Each wall is flat, endless, passes through zero and stands at right angles to its row. A trip goes straight from one point to another. Which walls does it cross, in order?

Walls:
(1): [ 1  6 -9]
(2): [-10  38  31]
(3): [ 19 -28  18]
Trips:
[-22   0 -14] to [38 -7 29] -> 1, 3, 2
[ -6 -11  19] to [-11 -35  -1] -> 2
[-34 -20   1] to [15 -5 -5] -> 3, 1
[32 29 35] to [-10  60  28] -> 3, 1
[ 17 -40 -26] to [42  6 14] -> 1, 2
[ 16   8 -20] to [ 4 17 18] -> 2, 1
[-42 -22 -33] to [ 13  11 -20] -> none
[-18 -15  10] to [ 51 -20  -3] -> none
[-10  39  32] to [18 14 54] -> 3

Walls:
(1): [-39  -3   8  15   1   1   7 -14  16  -2 -23]
(2): [ 42 -44  -9   6   9 -10  16   3  10  -6  -2]
(3): [  7  -1  -9  -3   3 -22  -5  -6 -30  12 -10]
Trips:
[-17 -34 -24  10  -6  -5  -2  17   4  14 -11] to [-3 20  3 27 17  7 29 -4 49  2 -2] -> 3
[  2   5  16 -16  -2  15 -12   6 -24  -8 -45] to [  9  33  38  -5 -40  47  -7 -22 -34 -32 -22] -> 3
[-16  14  -6  -4 -10  18  -5  -6 -15  14  -3] to [ -3 -12 -28  14   8  28  13  -2  37 -22  11] -> 3, 2
[ -4 -31  -4  -4 -12   1  -8  -3  30 -12 -41] to [ 15  12  23  -1  -9 -10  10 -27  -9  -9  39] -> 1, 2
[-26  24 -24 -10  -4 -17  30 -19   3 -14   6] to [  1 -16  -8  -8  23  -6 -10  -3 -18  15  16] -> 1, 2
[ 25  21 -15  -5  -1 -43 -12 -15 -20   1 -31] to [ 15 -11  55  42 -17  -2  31  -1  -5   7   9] -> 1, 3
[ 38 -33  45  14 -21 -11 -32  30 -14 -21  22] to [ 11  -6   5 -15  -2 -16 -16   4  11   1 -20] -> 3
[ 29 -17  60   4   1   2 -15  16   8  17  20] to [ -8  27 -32 -11  45  -6   5 -21   9   0  -8] -> 3, 2, 1

Walls:
(1): [-22 -41  26  -8 -28   2  -2  -3 -37  -9  -4   7  -9  -4  16 -18  31 -19
  29 -32 -37 -34  -5  42]
(2): [ 28   8  -5   6 -16   1 -10  -2 -31  41  22  -5  -3 -31 -26  24  -8  29
  -4  35  41 -32  51  -4]
(3): [-26 -16 -13   7  23 -13  -3  22  31  25  25  -6 -47  24  26 -13  -3  29
 -39   9  53 -23  38  12]
(4): [ 57   8  -5  -4  15   1  30  10 -19 -21 -22   9  -6  36 -14  -1 -18  33
 -34  -6  18 -16  12 -49]
(5): [-12 -23 -11  53 -35  12 -19   3   7 -39  44  30  30  21  23 -22 -18  27
  -2 -35 -21 -17  29 -31]
(6): [ 15   7  -3  21 -33  26  27 -50 -25 -17  19  -2   9 -13  18  -2  17   7
  -7  27  -9  -1  -1 -20]
Trips:
[ 40 -38  47 -10  -4 -19  26 -34  10  -1 -25  55  -4 -21 -40  -9  15  27
 -11  38  11  14 -32  -7] to [  8  -2 -20  -6 -17 -26 -41 -14 -18  24  17 -34  -6 -11 -17  17  12 -12
  -4 -18 -39   7  -9   1] -> 1, 4, 6
[-11 -17  13 -24   6   1  21  44 -25  11 -16  17  15  44  10 -32  10   3
 -21 -21 -16 -47 -40   6] to [-27 -15  52 -26  -2 -46  15  24  -5  40 -12   0  47 -15  -5 -33 -40 -22
  32  16 -12 -26   5  44] -> 5, 3, 4, 2
[-27   4  11  32 -10  -9 -22 -15   0   1  47  -5 -36 -23 -36  -2   3 -34
 -57  17  24 -33 -13   1] to [ 11 -27  -2  29 -41  15 -31  11  19 -12 -25   7  -1 -15 -15 -24  -9 -14
 -46  -9  -9 -10  38  23] -> 1, 6
[ 31  19 -16 -22  29  10  16  15   7  26 -18 -16  14 -19 -38  19  30   5
 -20  17 -35 -22   9  45] to [ 60  -5  12  49 -24 -11  23 -39  11  40   0  13  19 -28  30 -16  -3 -12
 -24 -22  -4 -14  21   9] -> 6, 1, 5
[  2  -3  23  19 -13 -29  43 -34  -8 -31 -12  15   8  -3  17  33 -22   6
  10 -13   7  17 -25   2] to [ -6   2   3  32  23  22 -14   0  35   9   0  14   1  18  42  23  31 -15
 -30 -14  20   8 -24  16] -> 1, 4, 3, 6
[ 16   4  10   4 -17  10  -9 -21  12 -21   6  -4   5  30   6  -9  24  -5
   2  -4  10 -54  -9  17] to [ 13  -5  16  -7   5 -36 -49 -10   6  51 -12 -10  21  17  30   8  21 -17
 -10 -28 -14   8  18  -6] -> 4, 6, 5
